Each row is a point. Any point is a mix of the corners, with weights that add up to 1. It lies inside the corners' shape when no weight is negative. Say inside or outside, and name the corners with a negative weight.
In the rows, zero is written as 128.

Corners:
(1): [120  90 117]
(2): [179 177  51]
(3): [162 187 157]
(4): [ 30  72 165]
Points:
[113 107 152] -> outside (2)
[ 78 120 152] -> outside (1)
[157 182 120] -> outside (1)
[114 104 127] -> inside
[144 161  98] -> outside (1)

Corners:
(1): [160 117 138 186 127 165 116 117]
(2): [ 90 140 158 107 150 131  93 115]
(3): [142 117  93 103 143 109 137 135]
(4): [109 170  97  87  98 109 120 150]
(5): [106 189 125  77 113  81 155 136]
(6): [145   7 147 174 118  99 135 118]
(7): [167 129 124 124  95 123  91 127]
(8): [170 180 114  70  93 160 142 168]
(9): [106 135 180 164 187 141 107 163]
Points:
[139 102 138 138 116 122 121 133] -> outside (3)
[163 130 131 120  95 159 122 140] -> outside (3, 5, 9)
[127 120 143 126 120 126 119 136] -> outside (3)
[135  92 136 134 117 105 134 128] -> inside
[130 113 147 157 147 131 115 122] -> outside (4, 8)

Corners:
(1): [178 143 104 220 123  95  96 170 128 161 155 183 152  47]
(2): [ 86  78  76  95 139  85 142 115  15  78 102 122 152  96]
(3): [163 225  64 238 127  97  98  88 170 148 100 196 107  94]
(4): [ 70  93  87 157 138  77 107 176 137 157 136 165  88 123]
(5): [ 82  91 179 174 124 149 145  96 146  93  84 179  83 118]
(6): [159 167  82 174 107 149 151 122 117 177  79  93 181  98]
(7): [ 73 141  95 137 118 207 141 139  25  98  90 117  81  63]
(8): [ 75  49 106 159 108 167 111 148 131  72 116 115 122 139]
(9): [173 122  57 163 100 155 114  84 153 139 184 176  91 173]
(10): [ 87  73 197  76 106 141 105 154 189 108 155  79 123 191]
(11): [134  37 155 125 201 163 125  84 129  93 149  87  89 210]
(12): [ 51  95 132 112 128 126  81 136  35 180 132 134 174  98]
(13): [194 158  44 226 112 136 111 177 100 159  90 249 110 147]
(14): [173 128  35 168 147 168 113 154 136 117 104 170 139  44]
(15): [177  95 196 140  99  83  73 101 163 113  52 101  86 127]
Points:
[129 126 141 154 141  89 107 118 151 134 104 135 135  98] -> outside (7, 8, 9, 13)
[121 116  98 151 126 146 118 127  99 130 126 143 137 118] -> outside (4, 15)
[108 103 125 139 126 115 116 114 114 116 124 122 117 128] -> outside (13, 14)
[137 127  91 170 116 144 126 135 118 139 101 136 138 116] -> inside
[111 114  99 147 129 139 103 138  91 143 117 150 139  98] -> inside

Corners:
(1): [127 145  47 109  84 160 200 204 209 151  86 143  96 116 136 173 188 171
 160  90]
(2): [ 42 157 187 176 202 107  82  52 100  65 173 153 151 160  66  89 119  96
 125  98]
(3): [120 195 111 120 105 133 126  79 145 132  81 203  67  86 168 183 142 152
 201  83]
(4): [145 156 143 134 105  68  99  56  90  86 139 139 131 142  69 120  88 185
 172 199]
(5): [151  82 126 185  94 139 196 209 183 172 146  83  88 105 163 130  70 129
 159 112]
(6): [ 90 138  54 101  52 155 155 148 192 192  58 144  43  15 171 164 169 160
 159  81]
(7): [167 100  97 183 192 117  72  90 150  93 142 140 155 181  86  47  76 177
  97  73]
(8): [ 60 134 148 173 230  82 123  81   7 102 137 176 185 148  62  80 108  93
  78 149]
(9): [149 121 110 192  68 184 114 179 186 177 143 112  56  84 135 138  85 170
 214 140]
(10): [122 161 151 160 155 108 100  87  73  62 189 165 124 150  60 104 103  54
 102  91]
(11): [125 119 146 159 176 110  86  67  90  89 169 165 207 168  65 143  56 171
 104 166]
(12): [132  77 102 155 163 110  96 160 158  90 107 172 168 128  75 116  70 177
 169 116]
(13): [148 135  91 136 164 151 132 128 133 111  55 135 127 117 121 169  94  96
 168 188]
(14): [ 85 115 153 112 185 140  61  52  55  91 111 226 172 187  90  67  66  96
 111 156]
(15): [132 106 105 130 216 125  90  74 118  40 154 192  79 157  74  76 105 125
 106 131]
(16): [174 138 169 168  95 183 169 181 174 179  91  90  94  73 129 130  48 170
 160 168]
(17): [ 99 187  61  97  67 102 171 241 174 162 104  99  71  65 181 209 195 171
 145  85]
(18): [ 70 169 130 173 174  85  99 112 101  18 214 159 212 120  99 104  78 141
 128 160]
(19): [114 136  35  62  91 139 182 196 139 168  71  89 109  57 152 187 178 226
 176  68]
(20): [165  70 105 120  87 105 166 164 113 176  47  92 112  65 153 151 236 211
 136  98]
(21): [186  83 102 132 187 127 136 186 204 160 169 124 142 125 108  75  89 131
 120  97]
Points:
[126 133 111 137 138 117 126 126 130 109 125 146 125 116 113 128 121 152
 143 128] -> inside
[117 150 115 139 136 123 124 112 126 119 116 163 115 111 124 137 118 145
 155 114] -> inside
[122 121 104 140 147 116 118 126 126 105 129 146 131 127 105 118 122 145
 131 118] -> outside (3, 16)
[136 124 118 152 124 122 132 143 139 128 134 142 117 114 119 121 110 152
 139 121] -> outside (2, 13, 19)
[135 129 127 158 135 143 128 128 114 117 126 143 123 126 108 127  89 118
 119 146] -> outside (2, 3, 4, 12, 19, 21)
[124 126 118 142 135 137 129 127 130 145 106 133 101 106 127 131 132 140
 137 105] -> outside (1, 4, 12, 18)
[136 117 105 136 147 124 127 147 150 126 128 143 132 118 109 119 107 152
 144 114] -> inside
[133 113 112 145 150 119 116 133 117 113 129 139 133 121 102 112  94 146
 131 131] -> outside (1, 2, 3)
[120 130 113 144 144 125 116 122 130 116 120 148 127 118 105 122 113 154
 144 120] -> outside (5)
